Each point is reached from the start by the listed moves, each made once or not at all, plus a little noise. Say if it took an odd or an even number of moves. Then give how often each move was made.

Moves:
(1): [40.1  8.5  0.9 -9.8]
(2): [-11.7  45.3  -5.0  -3.9]
Start: [-1.0  0.0  1.8 -1.1]
Points:
[-12.8  45.2  -3.2  -4.8] => odd (0, 1)
[ 26.9  54.2  -2.5 -13.9] => even (1, 1)
[-1.9  0.5  1.6 -1.6] => even (0, 0)
[ 38.9   8.8   2.5 -11.2] => odd (1, 0)

Moves:
(1): [39.7  0.4  1.4  4.9 -5.7  2.3  6.1  0.3 -7.7]
(2): [-0.5 33.6  3.0  4.7 -4.1 -6.4  3.0 -9.3  8.2]
(3): [-1.6  2.6 32.3  6.0  7.2  7.1  0.9 -4.2  6.4]
(4): [-6.0 -2.0 -3.6 31.7 -9.0  4.5 -3.8  4.4  2.2]
(5): [ 0.7 11.2 -7.6  4.6 42.7 14.4 -7.5 -7.3 -3.1]
(6): [ -6.3  -2.5  -2.2  -8.6  -8.6  44.2  11.8   6.2 -11.9]
(7): [-0.8 -1.7  0.1  2.8 10.1 -9.8 29.1  1.7  5.2]
(8): [-2.2  9.2  2.8 -6.4  8.7 -5.1 -3.5 49.0  6.5]
Start: [ -0.1  -5.5  -5.5 -11.4  41.1 -10.8 -12.0  -2.8   1.3]
Points:
[  0.7  -7.6  -5.0 -11.3  49.0 -18.8  15.6  -2.1   5.6] => odd (0, 0, 0, 0, 0, 0, 1, 0)
[ -4.2  35.4  -1.5  -8.4  54.7 -33.5  15.9  35.9  22.7] => odd (0, 1, 0, 0, 0, 0, 1, 1)
[-11.8   1.9  14.0  24.0  83.7  48.4  18.0  -3.8  -1.0] => odd (0, 0, 1, 1, 1, 1, 1, 0)
[ -6.9   8.1  15.4  29.2  82.8  16.5 -22.4  -8.2  10.0] => odd (0, 0, 1, 1, 1, 0, 0, 0)
[ 30.6  27.5  27.6  36.8  41.0 -12.9  25.2  -9.6  13.7] => odd (1, 1, 1, 1, 0, 0, 1, 0)
